Each row of a before or after table is a point. The points were changed in one or more steps. Then noise was added and the rows were shuffled. The steps act on how far a point lies along the listed directions, d1 being the first. Write out the steps. A step turns or swaps two directions, mirrors them in a line or flattens them onto one, adds a multiple of one to another, or multiplies one. Angles are multiples of 10 degrees, from the lower direction toward the higher: turns from -170 to 170, lines from 10 to 170 but not 90. Use the fewest steps. Two steps may share a direction if one is a turn and the other turns, adds or multiplies; they go together, in the order done. Otherwise the lowest direction goes first.

Directions:
(1): [-3.1  4.5 -0.5]
(2): [ 4.0  2.5 -2.9]
(3): [-2.1 -2.0 -4.7]
Before (14 x 3):
[[ 1.3  3.2  3.4]
 [-0.2  0.7  0.2]
 [ 0.1 -2.3 -4.3]
 [-1.0  1.8 -0.7]
 [ 1.8 -1.7 -3.6]
 [ 2.6 -2.7 -3.3]
 [-3.3 -5.7 -0.7]
 [-5.3  0.1 -2.9]
 [-1.1 -4.3  1.5]
 [ 0.0  2.4 -4.5]
 [-4.7  3.7  4.0]
 [-4.9 -0.5 -0.1]
 [ 4.4  1.3 -0.1]
 [-2.0  2.5 -2.9]]
After (14 x 3):
[[ 0.3  6.0 -3.3]
 [-0.7  0.5  0.3]
 [-1.0  3.8 -4.5]
 [-1.6  5.7 -0.2]
 [-5.5 -0.5  1.3]
 [ 5.3 -1.9 -4.7]
 [ 4.9 -0.6  2.2]
 [ 0.1 -2.2  4.6]
 [-1.6  2.9  0.1]
 [ 2.4 -4.5 -3.3]
 [ 5.5 -2.9  2.0]
 [-7.8  4.7 -3.7]
 [ 0.6  5.6  2.4]
 [ 5.0  0.8  1.1]]
Steps: multiply d1 by 1.6; turn d2 and d3 by -110 degrees

Directions:
(1): [ 4.1  2.3  4.2 -0.4]
(2): [ 4.3 -4.3 -1.8  0.0]
(3): [ 0.5  0.6 -0.3  6.3]
(4): [-2.2 -4.0  4.4  0.7]
Before (11 x 4):
[[ 4.3  0.2 -1.8  1.6]
 [-3.0 -2.5  2.2 -2.0]
 [ 3.3  2.3  2.4 -5.7]
 [ 6.4 -2.5  1.7  1.7]
 [-0.7 -2.3  2.7 -4.9]
 [-2.9  1.5 -0.4 -0.7]
 [ 7.0 -4.9  4.1 -1.0]
 [ 1.2  1.3 -1.1 -2.8]
 [-1.1  1.0 -0.6 -6.8]
 [-4.5  2.8  0.6  1.0]
 [-6.1  2.0  4.1 -1.3]]
After (11 x 4):
[[ 5.4  2.7  0.9 -5.0]
 [-1.8  6.5  6.3 -2.3]
 [ 3.9  1.9 -5.0  3.8]
 [-0.9  3.7 -3.5  0.4]
 [ 0.8 -1.1 -2.9  0.6]
 [ 1.1 -1.1 -0.3 -3.2]
 [-1.3  2.2  6.6 -0.8]
 [ 2.5  1.4 -4.1 -5.1]
 [ 2.3 -2.1 -3.7  3.1]
 [ 0.8  5.2 -2.2 -2.7]
 [-1.5 -2.1  4.3 -1.5]]
Steps: turn d2 and d4 by 140 degrees; turn d3 and d4 by 50 degrees

Directions:
(1): [ 0.3 -3.0  6.2 -0.7  1.7 -3.0]
(2): [ 3.2  3.9  0.0 -1.6  5.7  0.1]
Before (12 x 6):
[[ 0.8  0.5 -2.9  1.2  1.0 -0.3]
 [ 3.4  3.2 -1.1 -1.8  5.8  0.7]
 [-5.1 -2.6 -3.4  1.7 -5.5  2.2]
 [-5.3 -4.3 -0.7  4.5 -9.3 -0.5]
 [ 3.6  0.6  1.1 -1.2  3.8 -1.7]
 [ 1.4 -1.4  2.7 -1.6  2.6 -1.4]
 [-1.7  2.9 -8.0 -1.6 -3.9  3.0]
 [-1.4 -1.2 -0.2  0.3 -0.9 -0.8]
 [ 0.7 -1.4  2.3 -0.6 -0.8 -1.0]
 [-3.3  5.4 -8.5  1.4 -5.5  2.0]
 [-4.7 -2.2 -3.2 -0.6 -6.1  1.2]
 [ 2.5  2.3 -1.7  1.0 -0.7  1.9]]
After (12 x 6):
[[ 0.1 -3.7  7.5 -3.1  1.6 -4.5]
 [ 1.3  1.4  3.9 -4.3  6.2 -2.1]
 [ 1.2 -2.0  3.0  1.0 -2.3 -0.2]
 [ 0.2  0.8 -0.5 -0.5  1.8 -0.9]
 [-0.9 -1.4 10.0 -1.4  2.5 -6.5]
 [ 1.6  1.2  4.7 -2.2  7.5 -1.3]
 [-0.1 -1.8 -3.1  1.3 -4.3 -0.1]
 [ 1.8  2.2 -2.0 -1.0 -0.5  1.0]
 [ 4.6  5.5  3.3 -0.9  9.3 -2.4]
 [-0.4  0.3 -4.2  0.0 -2.0  1.5]
 [-3.0 -4.9 -1.0  1.5 -5.2  0.5]
 [-0.1 -2.2  0.4  1.2  0.0 -2.1]]
Steps: turn d1 and d2 by 170 degrees

Directions:
(1): [-5.8  0.5  4.3 -3.3  4.0 -0.8 -2.6  0.0  2.1]
(2): [ 2.0  1.9 -1.7 -1.4  1.2 -1.3 -2.4 -8.3  0.7]
(3): [ 0.9  4.7  3.0 -3.0  0.6 -1.2  5.7 -0.6 -3.9]
(4): [ 4.3  3.0  3.4 -2.0 -2.8  0.2 -5.8  2.6 -0.6]
Before (8 x 9):
[[-0.9  4.5  5.8 -4.8  1.8 -1.2 -3.5  4.4 -0.9]
 [ 1.7  1.5  1.4 -0.8 -1.9  0.0 -1.1  1.1  0.7]
 [ 5.1  5.7  0.5 -3.6 -0.2  0.4 -7.3 -4.7  0.9]
 [-2.3 -3.1  5.2  0.0  0.5  0.4 -2.8  6.0  0.4]
 [ 3.2  4.2  2.3 -4.1 -2.5  0.8 -7.0  2.6  0.3]
 [ 4.8 -2.1 -4.1  4.0 -5.8  1.9 -1.4  2.1 -0.8]
 [-5.2 -3.5  0.8  0.8  0.6  2.3 -0.7  3.8  2.2]
 [-4.9 -0.4  2.5 -3.3  1.6  0.8 -4.0  1.8  1.6]]
After (8 x 9):
[[-5.1 -0.8  2.1 -2.5  1.9  1.3 -5.1  1.2  2.5]
 [-2.0  6.0  7.0 -6.4  3.1 -1.8 -3.4  3.5 -0.7]
 [-4.0 -4.8 -0.9  1.7  0.6  1.9 -2.7  1.2  3.2]
 [ 4.4 -2.9 -4.6  4.6 -6.0  2.0 -4.0  1.2  0.5]
 [ 1.0  4.0  4.1 -5.0 -0.7  1.0 -7.7  2.6  1.5]
 [ 2.6  4.8  2.5 -4.2  0.6  0.3 -6.6 -0.1  0.9]
 [ 1.3  1.4  1.7 -1.4 -1.9  0.3 -0.6  1.4  0.5]
 [-2.3 -2.7  4.7 -0.1  1.4 -0.6 -5.2  2.6  1.9]]
Steps: add 0.3 times d4 to d1; multiply d2 by 0.4; multiply d3 by 1.6

Directions:
(1): [-3.1  1.8 -3.0 -5.5 -4.6 -1.8 -2.6  0.8  3.3 -3.9 -0.4]
(2): [-4.3 -4.7 -0.1 -0.4  1.4  1.0  0.5 -0.7 -5.5 -5.6  2.1]
(3): [ 1.6 -1.0 -1.7 -3.6  2.1  1.5 -2.3  7.5 -1.7  2.7  3.7]
(4): [ 5.8  0.7  0.2 -5.6 -0.5  2.7 -0.6 -3.9 -3.9 -0.9 -2.3]
Before (12 x 11):
[[-4.7 -0.6 -0.3  0.7 -1.6 -0.9  1.5 -5.9 -0.3 -7.2 -2.4]
 [-1.8  1.3  0.2  3.6 -1.7 -2.7  1.8  0.6  2.1  0.3 -0.5]
 [-2.3 -2.6 -0.3  3.2  3.5  0.0  1.7 -2.9 -2.8 -3.2  0.9]
 [ 1.0  0.4  0.7  1.9 -2.1  0.3  0.5 -4.0 -1.7 -3.6 -2.4]
 [-6.2 -3.3  0.9  1.0  1.5 -0.3  1.0  3.6 -2.7 -3.1  2.5]
 [-2.2 -1.2  0.9  3.6  1.0 -1.9  0.9 -1.2  2.6 -2.0 -0.4]
 [-3.3 -2.0  1.0  4.8  3.3  0.2  1.7  1.6 -0.9  1.7  1.7]
 [-3.4  2.0 -3.8 -4.5 -3.4  0.3 -3.3  2.7  3.6 -3.5  0.7]
 [-5.7 -0.2 -1.5  2.5 -3.6 -4.2  1.0 -0.7  1.6 -3.7  0.2]
 [ 3.7 -0.6  2.4  5.6  1.7  2.4  2.3 -1.9 -0.8  3.8 -2.0]
 [-6.0  2.9 -1.7  3.4 -4.2 -3.7 -2.0  4.3  9.3  0.5  1.5]
 [-2.8 -2.0 -0.8  2.8  0.8 -1.0  0.4  1.5  0.0 -1.0  1.6]]
After (12 x 11):
[[ -1.0  -1.3  -1.0  -2.4  -0.1  -1.3  -1.0   0.3   0.8  -3.9   0.0]
 [  1.5   2.7  -0.7  -1.4  -2.4  -1.7  -0.2   1.9   1.8   1.3  -0.9]
 [  2.3  -1.0  -0.9  -0.4   3.8   3.8  -1.6   6.0  -2.3   3.0   3.4]
 [  0.7   3.6  -0.2   1.9  -5.3  -0.9   0.4  -4.2   6.1   0.2  -4.9]
 [ -4.0  -1.7   0.0   1.3   0.2   0.1   1.5  -4.2  -1.9  -4.4  -0.7]
 [ -7.4  -5.0  -3.8  -6.4   0.8   1.5  -2.0   3.6  -6.0 -10.2   3.9]
 [ -7.9  -8.2   2.1   0.1   3.3   2.1   2.1  -1.0 -10.9  -9.2   2.8]
 [ -2.4  -2.8  -2.9  -3.5  -0.9  -1.0  -1.2   3.8  -4.6  -3.4   3.0]
 [ -2.4  -3.2  -1.0   0.4   0.5   0.2   0.3  -1.0  -3.5  -4.3   0.9]
 [ -2.2  -0.7  -1.8  -1.8  -2.6   0.0  -2.0   1.8  -1.2  -5.3   0.5]
 [ -7.4  -5.4  -2.5  -1.5   1.5   0.4   0.3  -3.1  -6.1 -10.6   2.3]
 [  6.7   4.9  -0.5  -1.0  -0.8   1.0  -2.7   5.9   5.3   8.5   0.5]]
Steps: turn d1 and d3 by 100 degrees; multiply d2 by 2.5; multiply d4 by 0

Directions:
(1): [ 2.3  0.0  0.2  2.7 -0.3 -3.1 -3.5  5.0 -0.9 -7.4 -1.9  1.5]
(2): [ 0.5  6.0  1.4  0.7 -3.1  2.8  4.5  0.2  2.1 -0.7 -4.7  4.2]
(3): [-0.6 -1.7  1.0  4.6 -6.0  4.8  0.8  0.4 -2.3 -1.4  0.8 -5.3]
(4): [ 3.7  0.1  6.8  2.6  2.0 -0.9 -1.4  1.7 -2.6  5.3 -3.0 -0.8]
(5): [-1.4 -0.9  2.6 -1.8 -4.0  0.2 -4.1 -4.4 -4.9 -0.5  0.8  5.6]
Before (9 x 12):
[[  0.0  -1.6   4.5   3.1  -0.7   3.7  -1.6  -0.6  -3.7   3.3  -0.3  -0.1]
 [  2.2  -0.5   2.1   2.4  -1.1  -0.9   2.9  -0.7   0.4   4.4   1.2  -3.0]
 [ -2.2   1.7   0.2  -0.3  -2.0   0.8   0.7  -1.0   0.8   3.0   1.6   1.1]
 [  0.0   0.0   1.6   1.7  -2.3   3.2   0.3  -1.1  -2.2   2.2  -0.3   0.8]
 [  4.1   0.7   2.9  -1.6   5.1  -3.6  -0.5   0.7   0.1   4.0  -3.7   6.1]
 [  0.0  -6.1   1.6   2.6   0.0  -0.6  -3.9  -0.6  -3.2   5.8   2.2  -8.7]
 [  1.5   1.0   4.9   1.5   0.5   0.4  -1.7   3.9  -0.7   0.4  -3.8  -0.4]
 [  1.4  -0.9  -1.6   0.5  -0.7   3.4   2.7   3.2   0.1   1.5   1.3  -4.0]
 [ -5.6  -0.1 -10.8  -0.3  -7.8   4.2   1.0  -2.0   3.7 -15.2   5.3   0.5]]
After (9 x 12):
[[  1.8   2.5  -3.2   2.5   7.1   3.2  10.1   4.0  10.3   6.3   0.2 -11.8]
 [ -2.9  -0.3   2.2  -2.1  -3.7   3.2  -2.0  -2.7  -2.3   0.5   0.2   1.3]
 [  2.4  -2.5   1.8   3.6  -5.7   0.9  -3.4   1.1  -4.4  -5.5  -1.4   3.3]
 [  0.0  -0.1  -0.8  -2.2  -1.0  -3.7  -0.1  -3.2   0.1  -0.4   2.5   4.1]
 [ -2.1  -1.7  -1.3  -4.6   1.2  -3.1  -4.1  -4.5  -0.9   3.2   1.1   3.4]
 [  0.8   0.6   0.8  -0.9   1.9  -0.1  -0.3  -1.0  -0.6   3.3  -0.6   3.3]
 [  0.2   1.8   0.5  -0.2   1.3  -2.8  -1.2   2.5   1.3   1.0   0.0   2.3]
 [  0.0   0.1  -4.3  -4.8   0.9   0.8   2.0   0.1   0.8   0.6   2.2   2.1]
 [ -1.0  -0.5   2.7  -1.6   2.2   0.7  -2.7  -2.8  -2.6   3.7  -0.2   5.0]]
Steps: turn d1 and d3 by 120 degrees; multiply d2 by 0.4; swap d4 and d5

Directions:
(1): [-2.2  2.5  3.2 -6.3  4.0 -5.4 -3.0  0.7  0.4  1.2  4.1 -0.4  2.4 -1.0]
(2): [-3.4 -0.6 -2.5  5.4  4.0 -4.5 -3.8  1.9 -4.7 -1.5 -3.1  1.5  0.7  1.3]
(3): [-0.3 -0.2  2.9  2.8  0.5  1.0 -2.8 -1.2  5.6 -5.0  2.4  0.6  2.2  6.9]
(4): [ 1.2  4.0 -2.1  1.1  0.9 -2.8  2.2  2.8  1.0 -1.8  1.1 -8.0 -4.8  2.0]
(5): [-4.6 -1.1  3.0  1.4 -3.5 -3.7  3.1  2.5  1.8 -0.4  2.0  4.7 -5.9 -0.6]
Before (10 x 14):
[[ 0.9  2.9  0.3 -4.8  7.7 -4.6 -5.3 -1.2 -0.7 -0.5  2.1 -6.0  6.8  1.4]
 [-2.4  0.5  0.3  1.6 -1.4 -3.7  5.3  3.7 -1.0  4.7 -0.8  2.6 -3.6 -4.8]
 [-1.7 -2.1  0.8 -0.3 -1.0 -2.5  3.0  2.7 -1.2  3.5 -0.6  3.4 -2.2 -4.6]
 [ 0.8 -0.2  1.7 -6.4  4.1 -0.2 -4.7 -0.6 -1.9  4.1  2.1 -1.6  7.0 -2.0]
 [ 1.6  0.9  0.4 -2.7  5.2 -0.4 -5.7 -2.2 -0.9 -2.6  1.2 -2.2  4.2  3.5]
 [-1.0  1.7 -0.1 -5.5 -4.2  2.2  5.6 -0.8 -0.5  2.6  1.1  1.2 -2.0 -2.9]
 [ 4.2 -0.1 -1.2 -1.1 -3.1  0.9  6.3  0.7 -2.8  1.6 -2.0  0.2 -6.8 -4.8]
 [ 1.5  4.6 -0.8  0.0  6.8  2.0 -6.4 -2.3  1.2 -1.1  0.0 -5.7  7.2  3.6]
 [ 0.6 -1.5  0.0  2.0  0.4  6.4 -3.0 -1.5  1.1 -3.7  1.2 -0.6  4.4  4.2]
 [ 1.9  1.0  2.4 -2.7 -1.8  3.0  1.1  0.7  7.1 -1.0  3.1  0.1 -3.4  1.9]]
After (10 x 14):
[[ 3.3  1.8  0.7 -7.7  5.7 -0.7 -3.5 -3.4  1.0  1.6  2.7 -6.2  8.3 -0.3]
 [-5.0  0.2  2.8  6.6  1.1 -5.4  0.4  3.2  2.6 -0.4  0.6  4.6 -0.7  1.7]
 [-5.8  1.5 -2.9  1.3  2.5 -4.1 -0.1  1.8 -5.9 -0.8 -1.6  3.8 -1.2  0.3]
 [ 1.6  0.9  0.3 -3.7  5.3 -0.8 -5.5 -0.1 -2.1  1.2  0.9 -4.3  6.3  0.0]
 [ 5.1  3.4 -0.8 -4.6  2.5  6.0 -1.9 -4.1  1.0  3.1  0.1 -6.6  6.5 -1.3]
 [ 2.5 -0.4 -2.3 -2.7 -2.3  7.3  3.0 -0.5 -2.5  1.6 -0.1 -3.2  0.9 -2.2]
 [-3.0 -1.2  1.3  3.9  1.5 -4.4 -1.0  3.1  1.1 -1.1  0.8  2.4 -1.0  2.4]
 [ 0.2  0.8 -1.6 -3.1 -0.6 -1.0  1.6  2.7 -1.9  3.5 -2.1  1.4 -4.5 -6.0]
 [ 4.2  1.3 -0.1 -6.9  2.1  2.9 -1.7 -3.4 -0.1  0.6  1.2 -3.8  2.7 -0.3]
 [-0.7 -1.2 -0.8  6.5  1.5 -3.1 -1.3  1.0 -4.1 -3.8 -3.8  4.2 -3.3  1.3]]
Steps: turn d1 and d5 by -10 degrees; turn d2 and d3 by 120 degrees; multiply d4 by 0
